Each row is a point. The points of each table are mixes of a few directions, plus a little noise. How many directions does each table use, and how many do they share? Where both have some left over, give the other angles between the two spaces (their principal angles), to ten degrees, smallest first.
In the rows, 100 means zero.

First, 5 rows:
126; 77
131; 72
98; 102
32; 159
111; 90
Second (4 x 2):
98; 112
112; 27
91; 159
99; 103
Directions: first 1, second 1, shared 0; angles 40

First (7 x 3):
106; 103; 104
65; 88; 96
85; 94; 92
195; 125; 73
57; 91; 123
78; 92; 96
114; 108; 115
Second, 5 rows:
106; 122; 119
90; 55; 59
104; 116; 114
110; 144; 140
92; 64; 68
Directions: first 2, second 1, shared 0; angles 30

First, 7 rows:
140; 102; 90; 120; 106; 136
195; 105; 76; 148; 114; 186
51; 97; 113; 75; 93; 55
83; 99; 104; 91; 98; 84
41; 97; 115; 70; 91; 46
126; 102; 93; 113; 104; 123
65; 98; 109; 82; 95; 69
Second:
168; 104; 84; 134; 108; 162
112; 101; 96; 107; 102; 112
109; 100; 98; 104; 101; 108
14; 94; 122; 57; 88; 23
54; 97; 113; 77; 94; 57
141; 101; 89; 121; 107; 136
Directions: first 1, second 1, shared 1

First, 8 rows:
126; 73; 80; 101; 134; 93; 105; 120
126; 50; 73; 117; 161; 98; 98; 145
112; 179; 118; 39; 7; 75; 133; 8
129; 76; 79; 97; 131; 90; 108; 116
96; 112; 106; 95; 86; 99; 102; 89
104; 114; 102; 88; 84; 94; 107; 83
61; 98; 117; 128; 101; 121; 78; 117
46; 100; 125; 136; 97; 128; 70; 121
Second, 7 rows:
64; 79; 109; 133; 111; 124; 80; 137
79; 70; 101; 110; 85; 116; 111; 148
142; 158; 97; 80; 130; 70; 75; 5
125; 118; 94; 79; 96; 82; 110; 67
113; 88; 91; 77; 69; 93; 134; 113
53; 97; 120; 156; 144; 127; 44; 114
123; 87; 86; 66; 62; 87; 145; 112
Directions: first 2, second 2, shared 1; angles 80

First, 10 rows:
86; 25; 59; 120; 75; 69; 158; 101; 53
104; 93; 123; 108; 100; 130; 84; 87; 102
112; 113; 143; 113; 112; 154; 64; 77; 119
105; 112; 94; 117; 123; 93; 110; 101; 109
83; 109; 84; 37; 57; 62; 93; 129; 89
87; 50; 97; 86; 54; 104; 107; 97; 67
115; 145; 118; 114; 139; 119; 78; 93; 133
109; 132; 63; 140; 161; 54; 143; 111; 120
102; 113; 126; 89; 95; 128; 69; 92; 111
93; 105; 94; 77; 86; 86; 95; 111; 96
Second:
110; 85; 136; 125; 134; 73; 75; 97; 130
106; 98; 112; 118; 99; 111; 102; 100; 101
95; 88; 86; 85; 103; 87; 84; 100; 89
101; 128; 62; 34; 63; 97; 149; 104; 93
82; 163; 112; 79; 53; 112; 195; 120; 150
133; 97; 85; 105; 127; 115; 78; 83; 80
87; 81; 132; 128; 133; 70; 65; 103; 127
51; 83; 94; 120; 96; 102; 72; 110; 85
148; 67; 102; 109; 61; 139; 109; 92; 49
87; 108; 79; 98; 133; 95; 72; 94; 98
Directions: first 3, second 5, shared 1; angles 30, 90

First (9 x 11):
80; 63; 52; 106; 22; 104; 154; 133; 112; 59; 92
98; 138; 106; 153; 156; 40; 21; 117; 40; 57; 130
99; 86; 99; 80; 77; 125; 128; 92; 124; 119; 88
113; 104; 125; 76; 119; 119; 101; 78; 117; 138; 94
97; 109; 96; 119; 113; 76; 76; 112; 77; 78; 110
110; 98; 118; 72; 105; 127; 115; 78; 122; 137; 89
104; 136; 116; 137; 163; 54; 28; 105; 53; 77; 124
101; 87; 98; 82; 80; 119; 125; 93; 120; 114; 90
101; 76; 92; 71; 59; 137; 150; 93; 135; 122; 83
Second:
111; 107; 112; 106; 104; 109; 88; 163; 112; 126; 77
78; 100; 82; 99; 115; 74; 141; 71; 93; 74; 149
124; 107; 94; 90; 57; 134; 65; 5; 115; 59; 93
75; 107; 74; 99; 117; 70; 155; 60; 99; 58; 173
141; 107; 121; 99; 63; 150; 33; 107; 121; 117; 34
107; 98; 111; 102; 100; 107; 84; 131; 100; 122; 74
100; 107; 105; 107; 113; 95; 109; 156; 108; 117; 100
101; 122; 75; 98; 91; 100; 127; 42; 124; 42; 160
87; 87; 107; 103; 119; 83; 108; 137; 82; 127; 89
76; 59; 119; 98; 121; 77; 90; 127; 47; 158; 50
Directions: first 2, second 3, shared 0; angles 70, 80

First, 11 rows:
124; 115; 131; 109; 76; 112; 83; 134; 100; 82; 107; 106
87; 100; 85; 86; 114; 107; 55; 104; 89; 97; 124; 97
45; 58; 29; 85; 151; 71; 142; 14; 92; 145; 90; 86
120; 122; 136; 105; 71; 114; 55; 144; 97; 83; 102; 108
81; 102; 89; 89; 112; 84; 129; 74; 122; 119; 42; 98
107; 81; 104; 122; 84; 99; 103; 91; 76; 109; 121; 104
122; 125; 111; 87; 107; 116; 92; 141; 117; 63; 131; 97
97; 137; 101; 67; 126; 90; 156; 106; 168; 89; 20; 94
100; 48; 89; 143; 81; 89; 133; 54; 52; 130; 137; 103
118; 92; 125; 127; 66; 105; 92; 111; 77; 102; 115; 108
99; 121; 100; 78; 112; 111; 59; 128; 109; 81; 112; 98
Second:
100; 101; 100; 101; 100; 100; 101; 99; 99; 101; 100; 100
99; 137; 140; 117; 144; 134; 99; 65; 87; 112; 105; 118
101; 78; 77; 89; 75; 80; 99; 120; 107; 92; 97; 90
99; 127; 129; 112; 130; 125; 101; 75; 91; 109; 104; 114
99; 185; 187; 137; 195; 177; 102; 23; 73; 130; 112; 142
102; 66; 66; 85; 63; 70; 100; 130; 111; 88; 95; 84
100; 70; 68; 87; 66; 72; 98; 127; 111; 89; 96; 84
101; 109; 107; 102; 110; 107; 100; 93; 97; 103; 102; 103
101; 49; 47; 78; 44; 54; 98; 146; 116; 83; 93; 74
100; 76; 74; 89; 72; 78; 100; 123; 109; 90; 96; 86
Directions: first 4, second 1, shared 0; angles 90

First (8 x 14):
80; 61; 110; 23; 78; 138; 120; 110; 104; 151; 142; 124; 177; 81
105; 96; 174; 166; 87; 91; 129; 77; 81; 65; 121; 138; 65; 138
144; 161; 28; 84; 123; 96; 88; 120; 124; 86; 51; 33; 96; 92
111; 103; 149; 133; 93; 108; 124; 84; 87; 79; 116; 123; 78; 128
98; 102; 31; 91; 113; 84; 72; 108; 115; 128; 73; 45; 111; 64
69; 63; 112; 75; 73; 90; 113; 115; 114; 126; 126; 118; 158; 90
91; 113; 76; 78; 112; 89; 73; 123; 109; 81; 77; 110; 90; 100
102; 103; 117; 149; 122; 105; 83; 66; 69; 83; 92; 111; 25; 110
Second, 8 rows:
62; 74; 91; 68; 110; 102; 81; 102; 91; 113; 110; 122; 105; 88
61; 65; 79; 142; 113; 85; 83; 77; 94; 114; 108; 73; 79; 66
79; 81; 93; 48; 103; 123; 71; 112; 97; 116; 102; 136; 105; 85
167; 154; 142; 109; 62; 101; 161; 127; 130; 61; 98; 97; 140; 145
117; 89; 95; 52; 85; 154; 64; 119; 113; 118; 87; 132; 100; 69
142; 167; 119; 142; 116; 45; 155; 84; 78; 66; 89; 66; 89; 177
5; 38; 75; 119; 129; 63; 84; 77; 81; 117; 131; 90; 95; 70
167; 134; 107; 119; 81; 127; 102; 104; 115; 95; 74; 84; 86; 100
Directions: first 5, second 4, shared 2; angles 30, 70
